Each wall is flat, endless, passes through zero and stands at right angles to its row. A trip goes straight from one point to another. List the walls that it crosses, first one first.

Walls:
(1): [0.28 0.37]
(2): [0.22 0.46]
(3): [-0.12  0.23]
(4): [0.68 0.44]
(5): [-0.13 -0.43]
Trips:
[0.29 0.34] to [-0.20  0.51] -> none
[-0.11 -0.02] to [ 0.08 -0.54] -> 3
[-0.33 -0.23] to [ 0.28 -0.27] -> 4

Walls:
(1): [ 0.48  0.06 -0.18 -0.32  0.23  0.29  0.25  0.08  0.09 -0.13 -0.29]
(2): [-0.05  0.17 -0.08  0.18  0.63  0.31 -0.22  0.16 -0.39  0.24  0.21]
(3): [-0.52 -0.02  0.14  0.10 -0.18 -0.52  0.40 -0.09  0.03 -0.57 -0.13]
(4): [ 0.03 -0.47  0.06  0.20  0.32 -0.20  0.01 -0.17 -0.23 -0.27 -0.20]
(5): [-0.39 -0.13  0.43 -0.15  0.57  0.00 -0.16  0.25  0.05 -0.01  0.54]
(6): [ 0.54 -0.16  0.17  0.31  0.44 -0.66  0.16  0.27 -0.36  0.65 -0.33]
Trips:
[-0.26 -0.01  0.08  0.10 -0.28 -0.38  0.00 -0.42  0.22  0.22 -0.54] to [-0.85  0.08 -0.37  0.36 -0.44  0.32  0.07  0.09 -0.04  0.01 -0.34] -> 6, 4
[-0.06  0.12 -0.02 -0.08  0.47  0.11  0.17 -0.04  0.26  0.16 -0.01] to [ 0.42 -0.17  0.10  0.11 -0.14  0.16 -0.19 -0.14  0.12  0.42 -0.77] -> 5, 4, 2
[ 0.13  0.05  0.42  0.33 -0.48 -0.14  0.22  0.00 -0.26 -0.15  0.71] to [ 0.42 -0.15 -0.23  0.30  0.15 -0.05  0.34 -0.55  0.10  0.13 -0.18] -> 6, 5, 4, 1, 3
[ 0.03  0.41 -0.20  0.18  0.12 -0.21 -0.04 -0.46 -0.32  0.59 -0.06] to [-0.18 -0.36 -0.47 -0.11  0.12  0.35  0.29 -0.55  0.28 -0.15 -0.32] -> 4, 1, 6, 2, 3
[-0.14 -0.07  0.05  0.34  0.64  0.29  0.02 -0.21  0.04  0.03  0.02] to [ 0.26  0.09 -0.04  0.39  0.39 -0.16 -0.11  0.30  0.10 -0.11  0.20] -> none
[-0.01 -0.02 -0.08 -0.28 -0.41  0.26  0.04  0.16  0.41 -0.40  0.15] to [-0.05  0.08  0.49  0.38 -0.01  0.01  0.24  0.48  0.06 -0.06  0.51] -> 5, 1, 2, 6

Walls:
(1): [ 0.00 -0.03 -0.11  0.14  0.30 -0.37  0.23 -0.06 -0.32  0.02 -0.07  0.32
  0.08 -0.22  0.13  0.27  0.21 -0.58  0.22  0.19 -0.09 -0.15  0.37 -0.16
 -0.08  0.15 -0.36 -0.06  0.01 -0.07 -0.26 -0.41]
(2): [ 0.24  0.46 -0.31 -0.64  0.19  0.05  0.55 -0.08 -1.06  0.00 -0.14 -0.43
 -0.26 -0.25  0.36 -0.03  0.16  0.15 -0.06  0.11 -0.01 -0.18 -0.16  0.16
 -0.14  0.08 -0.29 -0.12 -0.31  0.27  0.17  0.08]
(3): [-0.17 -0.17  0.23 -0.05  0.24  0.48  0.33 -0.39 -0.09  0.62 -0.52 -0.04
 -0.19  0.17 -0.18 -0.12  0.37  0.25 -0.44  0.26 -0.29  0.19 -0.09  0.13
 -0.06 -0.63 -0.73  0.08 -0.07  0.03  0.04 -0.23]
(4): [ 0.19 -0.26  0.06  0.18 -0.42 -0.15 -0.49 -0.12 -0.34  0.44  0.07 -0.14
  0.00  0.20  0.03  0.18 -0.21  0.14 -0.13  0.20  0.00  0.21 -0.32  0.05
 -0.45 -0.21  0.35  0.10 -0.27 -0.24  0.14 -0.42]
Trips:
[ 0.21  0.14  0.02  0.15 -0.08  0.03  0.14  0.48  0.20  0.05 -0.26 -0.25
  0.29 -0.26 -0.10 -0.27 -0.24 -0.10  0.22 -0.21 -0.48  0.14  0.03  0.27
 -0.25 -0.42  0.53  0.35 -0.57  0.45  0.62 -0.36] to [-0.42  0.23  0.34  0.16 -0.24 -0.14  0.00 -0.03  0.04 -0.01  0.18 -0.26
 -0.26 -0.24  0.12 -0.01 -0.08  0.48  0.15  0.09  0.10  0.21 -0.09  0.18
  0.51  0.40  0.12 -0.25  0.45 -0.10  0.00  0.20] -> 2, 4
[-0.49  0.08 -0.34 -0.14  0.20  0.63  0.08  0.05  0.10 -0.32  0.14 -0.01
 -0.27  0.72 -0.17 -0.20 -0.08 -0.33  0.06 -0.37  0.32  0.20  0.06  0.22
 -0.23 -0.25 -0.49  0.09  0.34 -0.23  0.72 -0.09] to [-0.48 -0.15 -0.15  0.29  0.20 -0.24  0.06 -0.05  0.14 -0.63  0.04 -0.18
 -0.43 -0.04 -0.60 -0.42  0.13  0.76  0.25 -0.30  0.14 -0.51 -0.58 -0.65
  0.36 -0.38  0.18 -0.20 -0.21 -0.01  0.66  0.26] -> 3
[ 0.12  0.39  0.24  0.06 -0.22 -0.35 -0.15  0.29  0.09  0.04 -0.13 -0.31
  0.02  0.07  0.12  0.02  0.24 -0.40 -0.06  0.31  0.12 -0.32 -0.17  0.22
 -0.61 -0.11 -0.80  0.11  0.31 -0.29 -0.01 -0.11] to [ 0.16 -0.13  0.25 -0.62 -0.15 -0.40  0.06  0.05  0.07 -0.16  0.13 -0.17
  0.19 -0.13  0.00 -0.01 -0.11 -0.07 -0.14 -0.01 -0.28 -0.18 -0.46 -0.35
 -0.18  0.37 -0.19  0.16  0.18 -0.21  0.10  0.06] -> 3, 1
[-0.17  0.16 -0.18  0.47  0.02  0.21  0.02  0.19  0.12 -0.12 -0.29 -0.65
  0.20  0.45  0.20 -0.10  0.61 -0.61 -0.46 -0.25  0.07  0.14 -0.19  0.55
 -0.45  0.06  0.68 -0.05 -0.05 -0.11  0.04 -0.10] to [ 0.10 -0.29  0.39  0.22 -0.10  0.16 -0.26 -0.16 -0.25  0.38  0.66 -0.10
 -0.52  0.20 -0.17  0.17  0.34 -0.08  0.49 -0.14  0.16 -0.44  0.10  0.47
 -0.07  0.13  0.05  0.15 -0.03  0.06 -0.14  0.41] -> none
[ 0.04  0.37  0.05  0.30  0.05 -0.05  0.29 -0.26 -0.03  0.55 -0.24  0.46
 -0.33 -0.15 -0.37 -0.34 -0.21 -0.30 -0.10  0.23 -0.34  0.43  0.21  0.04
  0.02  0.26 -0.25 -0.18  0.31 -0.22  0.41 -0.57] to [ 0.03  0.54 -0.68 -0.17 -0.32  0.32 -0.04  0.27 -0.12  0.13  0.23 -0.04
  0.19  0.07  0.17 -0.38 -0.08  0.11  0.70 -0.02  0.06  0.64 -0.51 -0.21
 -0.02  0.07  0.17 -0.41  0.39  0.06  0.18  0.25] -> 2, 1, 3, 4
[-0.10  0.34 -0.49  0.05  0.50 -0.27 -0.05 -0.26 -0.14 -0.41 -0.12  0.22
 -0.38 -0.15 -0.20 -0.57  0.70  0.47 -0.46  0.50  0.02  0.06  0.07 -0.11
  0.14  0.05  0.30  0.26 -0.18  0.01 -0.28 -0.34] to [ 0.02  0.06 -0.31  0.21  0.36  0.46  0.10 -0.09 -0.29 -0.26  0.09 -0.10
  0.08  0.52  0.23 -0.53 -0.27  0.06 -0.05 -0.13 -0.57  0.04 -0.85 -0.03
  0.01 -0.10  0.29 -0.10 -0.21  0.27 -0.01 -0.12] -> 1, 4
[ 0.22  0.47 -0.05  0.15 -0.09  0.22 -0.32  0.07 -0.12  0.34 -0.11  0.21
  0.09 -0.26 -0.30  0.21  0.06  0.23 -0.28  0.25 -0.31 -0.11 -0.33  0.25
 -0.13  0.25 -0.60  0.03  0.33  0.31  0.18  0.08] to [ 0.09 -0.12  0.00  0.21  0.27 -0.26 -0.09  0.26  0.04 -0.09  0.01  0.12
  0.10  0.12  0.01  0.03 -0.22  0.13 -0.20  0.78  0.03  0.09 -0.16  0.29
 -0.86 -0.29  0.00 -0.41  0.22  0.39 -0.13 -0.17] -> 1, 2
[ 0.02 -0.10  0.42 -0.03  0.26 -0.36  0.17 -0.15  0.19  0.03 -0.53 -0.23
 -0.09  0.04 -0.44  0.13 -0.13 -0.47 -0.09  0.77 -0.01  0.23  0.19  0.14
  0.31 -0.02  0.52  0.05 -0.02  0.29 -0.16 -0.15] to [-0.02  0.58  0.30  0.25 -0.13 -0.61 -0.24 -0.14  0.24 -0.50 -0.27  0.10
  0.36 -0.68 -0.06  0.07  0.44 -0.36  0.20 -0.01  0.46 -0.05  0.37 -0.19
 -0.19 -0.38  0.30  0.41 -0.04  0.09  0.42  0.18] -> 4, 3
[ 0.05 -0.11  0.37  0.14 -0.02  0.15  0.46 -0.02  0.14 -0.08  0.14 -0.14
 -0.30  0.41 -0.38 -0.01  0.18 -0.23  0.12 -0.33  0.80  0.19 -0.30  0.08
  0.07 -0.08 -0.16  0.08 -0.50 -0.40 -0.58  0.35] to [ 0.46  0.03 -0.10 -0.02 -0.37  0.16  0.05 -0.31  0.24 -0.37  0.03  0.17
 -0.12  0.15  0.52 -0.04  0.00  0.02  0.20 -0.14  0.01  0.09 -0.43  0.06
 -0.12 -0.04  0.23 -0.06  0.16 -0.29  0.26  0.03] -> 3, 4
